Rows are points. The window is the flat piece filled in between its corners: a triangle in 3 columns, a solid with four corners in 4, and so on. A path goes straight from each point to the next, and from the last back to the first. After which points does the path pass through the window?
In the rows, zero is written as 128.

Window (4 x 4):
[[180 125  61 121]
 [136 136 182 129]
 [ 95 110 148 123]
 [166 181 131 107]]
Path:
(1): [135 138 130 155]
(2): [163 154 151  95]
(3): [199 120 145  82]
(4): [140 193 131 125]
(5): [142 198 136 126]
(6): [205 130 120  75]
(7): [186 142 120  89]
(8): [145 156 114 163]
(9): [ 63 130 142 164]
(10): [168 106 128  79]
(11): [237 111 124  94]
(12): [151 144  86 133]
Through the window after points: 1, 3, 5, 9

Window, 8 rows:
[[152 105 114 176 157 171 145 145]
 [159 132 124 166  62 171 216 165]
 [183 149  94 166 139 109 160 166]
 [168 104 125 136 161 103 186 110]
 [108 169 158 133  96 135 103 133]
 [ 66 195 116  38 161 144  87 147]
 [125 206 116  53 121 176  70 102]
 [ 93 143  94  41 112 140  41 132]]
Path:
(1): [131 147 153 124 130 146 122 163]
(2): [106 168  99 165  65 124 123  56]
(3): [106 150 110 176  91 145 235 125]
(4): [210 138 148 127 143 153  90 175]
(5): [153 139 159  89 137 117  82 178]
(6): [125 144 104 131 140 139 154 117]
(7): [125  88  40 138 125 119 146 103]
(8): [181 170 181 124 157 127 153 159]
(9): [133 149 145 100 139 131 105 171]
(10): [ 76 160  74 114 136 184 117  86]
(11): [ 86 157 109 134 126 101 136 128]
(12): [213 111 122  39 118 205  99 129]
(13): [162 136 121 124 128 136 122 155]
(14): [138 138 119 156 118 142 162 112]
(15): [ 99 182 100 103 125 139  79 112]
(16): [175 107 161  71 160 166 124 151]
Through the window after points: 1, 5, 7, 9, 11

Window (9 x 9):
[[182 152 141 130  97 158 133 163  82]
 [161 128 192 117 138 151  79 118 106]
 [171  89  91 146 121 182  58 108 161]
 [ 93 125 140  88 126 159 135 158 135]
 [ 49 177  94 124 211 123 202 132 127]
 [ 88 209 139 108 176 104 160 153 179]
 [ 67 182 149 156 203 146 205 189 150]
 [171  60 116 102 152 126 151 152 126]
 [114  79 112 162 111 115 198 127 131]]
Path:
(1): [120 134 126 113 157 146 169 126 138]
(2): [105 126  94 145 141 113 157 190 136]
(3): [ 90 102 124 115 126 101 130 186 106]
(4): [188 142 125 152 153 203 125 102 161]
(5): [165 164 119 117 170 214 185 160 149]
(6): [ 95  93 111 160 127  73  93 112 124]
(7): [ 62  99  61 119 141 100 119 163  86]
(8): [161 141 206 114 122 186 165 129 170]
(9): [136 106 233  63 158 191 139  58 100]
(10): [137 133 121 138 148 129 116 153 128]
(11): [ 90 143 103 122 125 127 133 176 141]
(12): [107 152 155 104 166 152 162 140 139]
Through the window after points: 3, 7, 9, 11

Window (12 x 12):
[[109 147 123 107 102 181 162 101 128  58  80 118]
 [ 95 165 142 194 132 130 179  93 156 178 160 130]
 [ 99 163  91  54  92 126 172  99 148 108 124 148]
 [120 159  59 171 140 152 166 159 115 125 129 132]
 [ 90 108 165  97 110  73 139 154 113 139  61 180]
 [ 84  97 118 184 105 150  81  22  84 206 126 134]
 [178 172 143 104 119 134 165 128  75 110 147 111]
 [ 28 131 110 178 105 111 129  57 133 233 105  67]
 [170 124  88 151 112  43 138 179 192  90 241  87]
 [201  98  84 132 127 139 147 173 168 145 110 127]
 [195 196 101 140 141 136  99  76 115  85 110 125]
 [ 61 155 196  85 118 133  82 125 112 182 138 139]]
Path:
(1): [144 161  91 143  68 171 132 157 132 132 124 131]
(2): [128 128 107 116 147 106 150  79 146 122 144 116]
(3): [107 114  87  91 187 106 113 141 151 101 172 118]
(4): [129 159 149 186  68 147 148 106 104 199  90 118]
(5): [ 96 154 104 137  16 100 108 148 161 171 138 166]
(6): [ 97 114 142 129 161 113 162 106 109 149 110 104]
(7): [105 118 138 115 186  69 168  93 141 160 125 114]
(8): [121 166 126 145  64 167 128  96 113 134 136 128]
(9): [151 172 108 136  62 130  90 100 124 111 109 113]
(10): [156 172 108 124 158 129 139  91 124 106 121 137]
(11): [ 65 141 103 129 179 135 172 110 147 156 121 105]
(12): [149 129 166 142  25 119  98 100  77 175 143 131]
(13): [133 152  97 135  45 159 157 132 110 120 108 137]
(14): [ 96 129 147 114 144 122 129 123 133 152 137 121]
(15): [ 92 138  91  75 183 146 124  29 165 129 110  88]
(16): [143 148 190 166  31 109 161 211  97 132 134 178]
Through the window after points: 9

Window (14 x 14):
[[159 162 174 154  79 121 189  89  69 151 103 127 146 151]
 [138  47 134  71 162 131 200 165 165  77 149 170 155  85]
 [161 182 171 178  99 110  86  85  94 105 157 117 132 149]
 [121 170 105  29 100  72 113 202  84  84 123 123  91 113]
 [125  73 100 132 152 123 179 209 191 163 114 160 139 126]
 [123 137 149 206  78 150 112  84  64 109  63 139 160 117]
 [110 146 175 162 120 133 129 106  53 134 129 137  63 118]
 [104 206 152 166 164 104 122  64  65 131  79 134 143 147]
 [ 76 130 145  97 125  53 120 191  33  77 167 101 130 167]
 [166  72 113 116 181 123 184 200 130 125 130  86 148  67]
 [ 99 167 107 176  84  99 155  58  89 103 123  97 106 131]
 [157 133  87 157 139 157 140  95  57 116 118 146 126 174]
 [ 93 173 163 135  95 177 113  73  84 135 109  78 133 163]
 [132  44  74  89 165 111 157 160 129 196 155 167 182  70]]
Path:
(1): [144 123 136  99 129  95 129 105 112 116  73 108 136 116]
(2): [ 90 162 101 209  82 163 144 156  36 112 179 168 121 149]
(3): [117 180 136 164 133 174 179 138 128 136 194 146 156 134]
(4): [137 132 147 119 106  95 124 104  55 112 101 115 118 131]
(5): [ 89  80 227  93 154  53  99 138 107  89  93 134  24 142]
(6): [136 176  82 154 102 128 149 140  52 125 172 111 209 139]
(7): [103 166 144 111 113 122 163 154 119 130 160 141 136 109]
(8): [180  92  99 105 115  81 122 138  57 114  48 112 109 158]
(9): [161 112 161  68 129  93  99 101 123 132  96 131 137 118]
(10): [ 96 144 115 163 112 121 176 175  85 110 147 116 126 113]
(11): [114 147  92 140 122 151 178 107 127 100 190 183 161  93]
(12): [155  96 146 128 154  99 141 157  87 132  75  64 116 128]
(13): [122 105 134 103 187  97 110 113 124 174  96 147 122 136]
(14): [132 130 111 157  99 131 165 142  91 120 153 135 168  99]
(15): [125 126 129 150 130 130 146 150 100 118 159 142 139 122]
(16): [165 105 110  51 111  80 147 116  90 127  46  80 100 120]
Through the window after points: 1, 5, 7, 11, 13
